Each row is a point. The last column is the point's height on a tilted bowl or saddle (a function of degree 2), plus a little noise. Count its main directions that bend up, bend down and stay straight.
In the rows, zero is written as 128.

Points, 18 rows:
[[ 76 105 164 139]
 [126  75  74  82]
 [150 173 207  60]
 [120 122 142 113]
 [ 95 162 133 138]
 [ 78 152 157 140]
 [153 173 154 124]
 [103 129  24  25]
 [147  90  49  58]
 [106 131 104 112]
 [ 47  99  93 135]
 [ 96  90 141 129]
 [ 56 128 136 158]
 [147  88 227  66]
 [141 138 148 111]
 [ 86 159 115 142]
 [115  55 139 146]
 [133 122 160 106]]
Directions: 2 up, 1 down, 0 straight

Points:
[[157 170 116 142]
 [ 53 154 111  60]
 [142  57  68 154]
 [ 82 136 126  98]
 [ 77 150 106  89]
 [134  91 207 168]
 [109 144 114 116]
 [127  66 117 132]
 [180 134 155  99]
 [116 158  57 132]
 [ 94  82 159 135]
 [ 20 155 138  31]
 [203 114 120  74]
 [104 144 116 113]
 [137 168 173 166]]
Directions: 2 up, 1 down, 0 straight

Points (24 x 5):
[[168  67 156  72  79]
 [119 106 138 157 108]
 [ 96  78  68 116  97]
 [128 233  11  80  22]
 [151 126  78 187 115]
 [185 154 177  63  75]
 [155  52 117 116 102]
 [123 144 156 155 103]
 [133 105 120 140 117]
 [143  87 112  72 100]
 [100 129 130 121 113]
 [133 165 118 120 112]
 [171 163 155  79  94]
 [ 83 137 169 182  82]
 [183 108 162  59  79]
 [ 60 211 152 163  67]
 [118 103 109 140 115]
 [115 134  51  91  98]
 [167 203 123  94  88]
 [159 170 127  99 105]
 [137 118 148 132 112]
 [ 43  74  74 173  58]
 [ 96 161 162 121 106]
 [150 159 117 151 112]]
Directions: 0 up, 3 down, 1 straight

Points (21 x 5):
[[182 225 140 209 228]
 [166 138 143 115 145]
 [110 127  96 151 129]
 [149 165 135 135 139]
 [ 83 103 156  77 133]
 [128 178  90 157 147]
 [148 127 128 162 141]
 [ 20 105  83  95 149]
 [138 204 165 177 182]
 [156 209  97 116 163]
 [172 140  83 107 161]
 [165 128 150 142 149]
 [149 136 132 166 143]
 [104 133 178 166 152]
 [111 138  96 111 125]
 [227 131  70 156 224]
 [162 105 138 152 150]
 [200 104  81 143 192]
 [ 36  79 163  91 143]
 [118  47 118 153 153]
 [160  80 169 101 167]]
Directions: 4 up, 0 down, 0 straight

Points, 23 rows:
[[160 115 116 148 107]
 [155  92 100 148 113]
 [ 99 142 127 116 106]
 [103  59 126 191  97]
 [ 87  79 109 127 128]
 [119  21 150  66 246]
 [100 104 174 165 109]
 [208 119 172 144  72]
 [ 89 108 170 222 100]
 [141 127 126 121 106]
 [111 120 156 160 104]
 [ 79 141  93 122  99]
 [162 101 172 172  65]
 [112  63  89  41 174]
 [ 90 187 177 129 114]
 [167  72 159 119 123]
 [100  89 111 162 106]
 [ 72  45 103 170 121]
 [143  90 229 142  53]
 [ 94 119 119  71 112]
 [148  63 115 165 107]
 [ 53  91 146 143 158]
 [123 143 146  80  94]]
Directions: 2 up, 2 down, 0 straight

Points (42 x 7):
[[121 140 160 127  91  36 156]
 [130 202 129 130 115 113 145]
 [157 129 162 122 127 103 152]
 [160 139  56 135 162 139 151]
 [165  96 187 115  85 182 156]
 [137 160 194 154 178  86 169]
 [123  37  54 123 149  96 181]
 [150 114 174 122 180 105 169]
 [ 56 183 124  89 204  57 152]
 [114  96 118  95 105 156 146]
 [117 106  89 125  77 117 151]
 [211 156 151 167  99 102 183]
 [174 144 227 164 110 150 181]
 [127  72  38  58  89 182 178]
 [112  99  83 133 160 120 155]
 [120 127 101 168  63 127 156]
 [139 103 131 162  82 143 151]
 [134 159  53  92 124 180 167]
 [115 177  88 195 122 108 149]
 [185  41  67 153 164  91 196]
 [144 135 122 171 138 115 152]
 [ 53  40 153 136 175 134 188]
 [175  95  69 153 114 129 152]
 [ 18 114 121 218 121 152 196]
 [ 87 146  70  91 130 231 193]
 [122 169 124 108  69 181 172]
 [163 134 127  97 163  81 159]
 [136  80 151 202 175  84 208]
 [ 86 111 135  97 116 176 151]
 [ 87 130 146 122 108 127 143]
 [145 141 189 108 178 173 160]
 [128  89  79 125 145 211 159]
 [145 167 108  88 107  79 148]
 [150 126 195 118  77 142 153]
 [ 96 164 149 127 134  84 139]
 [ 91 137 195 156 158 132 153]
 [199 110 130  80 206 143 188]
 [103 123 169  92 169 128 145]
 [198 128 109 110 201 170 182]
 [195 149 173 137 141 123 174]
 [172 180 183  87  96 188 180]
 [ 68 178 117 186 106 174 169]]
Directions: 4 up, 0 down, 2 straight

Points:
[[170 153  84 150 146 164 100]
 [123 149 132 125 142 130 127]
 [205 140 170 162 175 181 128]
 [206  90 119 187 106 128  54]
 [123  97  64 186 101 147 109]
 [148  76 158 140 124 142 119]
 [172  74  81 100  91 110 137]
 [198 100  82  60 133 129  85]
 [103 154 102 133  76 159 156]
 [107 169 172 185 168 112 123]
 [148 209  64 129 140 109 132]
 [182 171 135  69 129  88 116]
 [ 37  82 136 161 108 141  69]
 [183 171  93 165 161 134  85]
 [149 132 110 197 123 164 115]
 [ 92 166 189 113 128 222 173]
 [176  53  87  71 134 128 119]
 [ 73  95 145 171 101 183  98]
 [168 118  90 160 141  60 123]
 [131  91 147 156 179 101 140]
 [ 97 161 127 119 209  90  81]
 [111 130  72 133 191 121 109]
 [ 96 179  86 115  83 178 171]
 [161  99 208 159  93  84 112]
 [ 86 132 132 136 126 184 127]
 [124 166 132 206 168 129 111]
 [ 71 131 110 106 144 102 123]
 [132 137 175 175 162  74 116]
 [152 123 178 123 151 142 141]
 [137  91  81 114 135  74 174]
 [189 139 114 153 147 160  94]
 [189 133 190 190  77 160 134]
 [154 104 184 153 196 122 159]
 [  7 121 186 146  96  92   7]
 [ 80 159 161 130 131  97 111]
 [145 119 148  89 200 118 115]
 [142 199 184 197 112 173 223]
 [229 107 136 173 150 174  54]]
Directions: 2 up, 3 down, 1 straight

Points:
[[157 153  83 123 117 136 127]
 [158 156  52  73  91 166 157]
 [140 145 174 150 193 164 111]
 [129 171 213 177 139  83 171]
 [112 114 178 183  54 108 237]
 [ 71 209 150 128 101 157 150]
 [ 69 144  77 191  68 139 202]
 [189 136  90 146 152 109 136]
 [163 120 149 114 100 103 172]
 [144 159  79 134 123 125 125]
 [163 140  75 159 132 110 126]
 [175 147 164 170 137 109 156]
 [110 182 134 112  63 155 179]
 [174  59 141  63 111 185 179]
 [137  90 129  71 106 137 152]
 [120  80 138  62 145 190 136]
 [131 189  82  99 102 126 136]
 [160 145  79 128 145 175 111]
 [126 149 109 139 135  29 183]
 [ 46 137  77 145 146  92 157]
 [ 77  65 161  99 122 140 116]
 [ 51 110 106 190 189 223 182]
 [129 176 120  95 130  74 143]
 [123 173 161  68 140  50 135]
 [150 145 160  99 207 188 115]
 [ 62 167 130 155 110 128 155]
 [110 214 160 156 137 136 127]
 [154 142 178  60  74 150 204]
 [164 143 101  48 128 125 174]
 [ 61 121 149 105  90 146 144]
 [189 106 161 142  93 147 175]
 [ 79 101 150 179 182 150 145]
 [112  95 124 100 101 112 144]
 [153 148 149  76 190  92 148]
 [ 86 181  93 154 108 127 144]
 [110 218 153 168 221 159 100]
 [134 150 177  83  78 115 174]
 [133 160  53  57 152 184 159]
 [193 176 159  84 168 131 165]
 [165 160 132  94 150 146 139]
 [249  84 199  63 186 136 247]
 [156  63 103 107 123  95 166]
 [142  67 160 122 126 131 148]
 [135  99 141 197 115 131 171]
 [142 135 156 193  87 116 189]
 [ 99 136 137 135 130 108 134]
 [200 104  66  96 171 166 140]]
Directions: 3 up, 1 down, 2 straight

Points, 73 rows:
[[182 148  87  78 129  82 151 127 133]
 [101 170 141 127 113 102  97  39  96]
 [192 178 104 195 119 150  98 199 159]
 [116 174 169  80 140 159 110 120 109]
 [129 152  93 187 153 238 104 161  67]
 [114 139 137 182 108 160 107 102 113]
 [212 148 150 160 171 143  58 199 122]
 [119  78  73 152 135  79 126  98  80]
 [116 148 125 146  54 116 166 104  87]
 [158 155 139 175 216 108  65 200 127]
 [118 117 103 171 108 223  95 133 126]
 [ 69  86 128 162 135 151 117  93 142]
 [121 108  97 113 178 145 123 107 109]
 [129 155 142 183 120 166 157 118  90]
 [141 153  58 110 157 194 142 106  55]
 [ 72 138 144  92 100  80 162  90  92]
 [100 100 171 180 202 133  89 130 104]
 [124 235 162 106 108 176  44 131 144]
 [120  68 133  49 160 147  47 118  46]
 [175 160 103 141 119 122 154  86 111]
 [120  96  79 169 112  92 103 111  90]
 [161 115 159 122 121 138 130 125 113]
 [148 127  90 170 159  65 158 131  85]
 [161  87 156 170 145  80  45 152  61]
 [ 92 102 150 104 123 167  95 168 114]
 [162 177 180 128 186 130 147 155 145]
 [ 57  85 160 138 126 121 153 124 120]
 [ 43 166 111 129  90 172 117  99  90]
 [137 113  94  95 128 138  75 135  96]
 [208 115  91 165 112  86 103 149 100]
 [148 145 120 117 154 175  93 116  89]
 [164 133 133 166  60 188  37 155 189]
 [143 144 179 154  20  86 145 137  92]
 [180  23  95 170  75 117 136  55 139]
 [ 89 107 126 145 130 197 188 126 123]
 [154 108 187 161 143 166  95 162 103]
 [ 64 126 146 118 123 148 199 193 133]
 [103 114 113  64 170 132 178 119 156]
 [150 172  59 113 143 105  74  78  83]
 [215  97 141 167 101 145 133 249 161]
 [134  70  97  45 124 182 134  78 128]
 [142  62 236 138 165 104  52 206  41]
 [105 140  22 176  41 161 151  99  70]
 [ 80 161 158 112  67 120  69 147 139]
 [150  93 158 108  87 177 172 152 104]
 [107  93 200  69  91 135 150  98  80]
 [117 155 147 142 116 178 145 184 121]
 [142 137 100 192  73 168 169 114 101]
 [145 111 190 113  88 170 132 118  91]
 [112 169 135  91 163 209  96 168  74]
 [ 81 119 155 147  89 178 105 107 119]
 [140 132 162 159 133  85 132 118  96]
 [143  58 106 103 119 152 106 143  93]
 [119 122  75 152 100 119 161 105  92]
 [ 97 171 136  76 134 166 146  81 103]
 [170 151  51 156  95  89 142 124  78]
 [129 156 158  71 145 181  91 129  93]
 [ 89 165  82 169  86 112 130  89  74]
 [ 88 154  77 155  35 112 172 136  36]
 [ 97 109 121 136  79 159 117  73 140]
 [164  40 116  65 159 199 143 193  65]
 [156  96  67 183 137 160 139 107 114]
 [125 113 149 151 119 101  76 132 103]
 [185 226 106 163  57 182 139 115 131]
 [119  78  70 176  79  54 185  99  27]
 [128 121 147  68  95  91 116  58 125]
 [117 215 180 108 178 199 112 203 117]
 [153 195 186 105 136 182  44 157 113]
 [142 173 104 127 199 219 108 109  13]
 [ 61  87 116  53  60 176  96  87 139]
 [154 193 145 125 147 127 178  66  90]
 [ 60  72 132 104 105 133 182 168 118]
 [165 159 138 114 138  83  95  92 113]]
Directions: 3 up, 4 down, 1 straight
